Each row is a point. Each copy is the shape, with its points in the same order, turned, moved and blurred by noise. Say if it was mirrored as well.
In the rows, zero is written as 128.

Shape (7 x 3):
[[141 130 156]
 [ 96 138 168]
 [ 96  86 154]
 [112 146 104]
 [132  98 132]
 [124  86 195]
 [149  95 101]]
Copy 1 (7 x 3):
[[ 96 126 129]
 [101 162 101]
 [123 175 147]
 [151 133  98]
 [126 137 153]
 [ 74 166 163]
 [149 111 156]]
Copy 1 is: mirrored
Copy 2 (7 x 3):
[[136  98 118]
 [ 96 109  94]
 [ 81 103 144]
 [130 159 124]
 [125 112 155]
 [ 94  55 133]
 [147 128 173]]
Copy 2 is: mirrored

Shape (11 x 6):
[[ 81 167 162 162 123 114]
 [ 83 141  78 174 143  83]
 [ 94  81 104 153 120 111]
 [151 106 107 110 135 114]
 [122 110 104 104 118 160]
 [111 112 106 146 120 105]
 [169 120 126 154 112 136]
 [128 149 128 124 141  74]
 [175 107 119 159 132 165]
 [149 142 145 147 191 165]
 [170  85 142 139 150  98]]
Copy 1 (11 x 6):
[[ 97 105 167 175 116 136]
 [ 75  47 124 117 118 153]
 [ 61 118 141  87 101 129]
 [129 130 121  73 108 141]
 [115 146 135  76 149 114]
 [ 91 107 134  99 109 138]
 [136 143 105 120  99  92]
 [140 102 135 122  94 172]
 [124 146  79 110 126  92]
 [127 152  75 162 154 154]
 [123 151  85  94  75 148]]
Copy 1 is: only turned
Copy 2 (11 x 6):
[[107 161 115 138  72  79]
 [115 215 154 164 131 110]
 [123 158 110 154 171  92]
 [138 129 125 140 164 150]
 [ 85 115 126 127 163 132]
 [118 158 124 156 152 115]
 [135  99 145 164 128 123]
 [148 168 119 133 108 148]
 [136  85 170 150 147 111]
 [142 110 182  86 121 102]
 [186 123 126 141 149 134]]
Copy 2 is: only turned
Copy 3 (11 x 6):
[[135 166  76  97 132  89]
 [184 104  73 122 118 138]
 [119  79  87 146 114 116]
 [120 114 135 165 100 142]
 [108  95 159 132 137 125]
 [130 104  94 141 120 135]
 [ 88 138 112 125  93 163]
 [165 156 108 159 115 132]
 [ 81 117 138 110  81 162]
 [125 148 160  85  60 122]
 [105 129 115 163  57 136]]
Copy 3 is: mirrored
Copy 4 (11 x 6):
[[102  94  68 155 119 133]
 [ 53 144 105  99 112 127]
 [ 99 180 108 118 156 132]
 [149 152 146 102 136 112]
 [144 158 158 149 137 144]
 [107 148 113 108 144 131]
 [164 132 116  95 126 160]
 [116 106 115  98 127  91]
 [176 159 122 102 102 166]
 [171 145 104 137  56 124]
 [174 158 102  80 136 101]]
Copy 4 is: only turned

Shape (11 x 8):
[[134 132  98  89 118 175 169 153]
 [122 121 118 135 125  99 152 149]
 [108  64 119 116 103 165 155 181]
 [128 142 112 129 184  97 116  91]
 [140 138 150  82 164 104 128  78]
 [153 136 145 122 124  93 100  92]
 [142 142  88 111 126 134 179 119]
 [167 125 102 104 154 111 101  91]
 [123  66 121 147 100 178 183 147]
 [ 87 110 127 146 103 146 122 127]
 [158 158 126 151 159 137 146 146]]
Copy 1 (11 x 8):
[[116  85 140  71 131 129 141 188]
 [161 105  87 114 109 130 129 141]
 [188 123 137  92 131 105  99 211]
 [146 104 123 149 130 149 155  80]
 [123 150 126 126 134 156 181 101]
 [120 158 104 127 132 154 118  92]
 [134  76 120  80 108 157 143 142]
 [142 122 125 112 161 178 133  87]
 [189 109 150  62  87 117  90 187]
 [146 116 132 136  97 128  86 164]
 [128  88 119  91 125  94 133 105]]
Copy 1 is: mirrored
Copy 2 (11 x 8):
[[ 90 149 169 147 118 141 128 127]
 [122 109  92 145 112 151 125 138]
 [114 153 134 217 107 135 152 151]
 [151 109  89 104  88 137  99  72]
 [176 128 115  84  96 160 145  80]
 [179 125  84 103 142 137 131  98]
 [ 86 147 124 119 117 147 123 111]
 [157 136 106 121 137 151 114  55]
 [ 87 162 114 193 107 107 165 140]
 [152 150 108 160 109 100 116 152]
 [101  81 119 122 132 110 126 105]]
Copy 2 is: only turned

Shape (14 x 11):
[[153 111 126 116 135 151 123 171 135  86 112]
 [186 108  98 140 115 101 156 169 119 158 105]
 [ 75  81 111 113  78 132 124 151 101 169  84]
 [148 122 161 120 187 120 169 125 140 111 118]
 [162  89  92 129  99 121 122 107 118 116 115]
 [132 111 135 102 158 154 103 140 168 133 114]
 [111  99 110 145 111 122 126 171 149 126 179]
 [104 156 113 148 130 153 163 173 142 135 165]
 [104 103 155 128 120 172 108 147 108 145 107]
 [ 72 121 147 166 111 133 126 132 125 110  87]
 [154 166 133 101 139 127 114 169  76 166 107]
 [125 145 131 111 114 126 126 169 136 137 131]
 [101 171 100  98 146 130 135  66  54 138 166]
 [ 84  48 100 120 197 125 122 121 138 167 103]]
Copy 1 (14 x 11):
[[ 85 137 116 160 138 124 102 175 128 124 143]
 [184 136  99 147 136 107  95 160 137 145 170]
 [131 177  34  78 163 101 125 144 121 120 123]
 [116  90 117 171 150 158 142 145 154 160 115]
 [141 120 101 126 135 108 130 147 131  79 166]
 [ 86 136 131 108 118 145 123 157 146 144 122]
 [106 131  88 142  88  68 125 137 104 148 126]
 [119 128 118 145 131  86 131 144  70 181 105]
 [ 99 142  66 100 135 148 121 173 100 130 109]
 [ 81 124  51 114 168 130 144 128  88 146 150]
 [164 189 108 150 138 176 110 154  97 141 121]
 [117 157 108 137 128 122 100 130 104 149 121]
 [163 150 121 150 147 147 210 114  71  85  81]
 [114 144  77  89 126 121 203 172 190 157 124]]
Copy 1 is: mirrored
Copy 2 (14 x 11):
[[159 144 142 129 168 120 147 153 127 147 161]
 [143 155 167 111 137 137 132 170  83 123  76]
 [ 84 190 131  84 125  91 117 103 126  85 126]
 [176 121 121 149 107 152 157 114 119 175 131]
 [134 109 155 129 148 102 152 139 119  89 107]
 [146 152 110 163 155  87 137 118 138 163 127]
 [ 87 152  95 128 175 154 158 156 132 122 116]
 [ 94 136 103  92 169 165 139 139 132 181 115]
 [122 178 143 119 158 119 123  86 154 126 140]
 [ 78 137 146 124 134 129 124  88 122 139 175]
 [169 157 137  95 139 140  60 132 141 139 110]
 [131 146  96 104 165 134 109 133 117 140 126]
 [136  62 101  74 112 139 100  99 201 118  94]
 [102 173 119 172  73  85 155 120 167 139  96]]
Copy 2 is: only turned
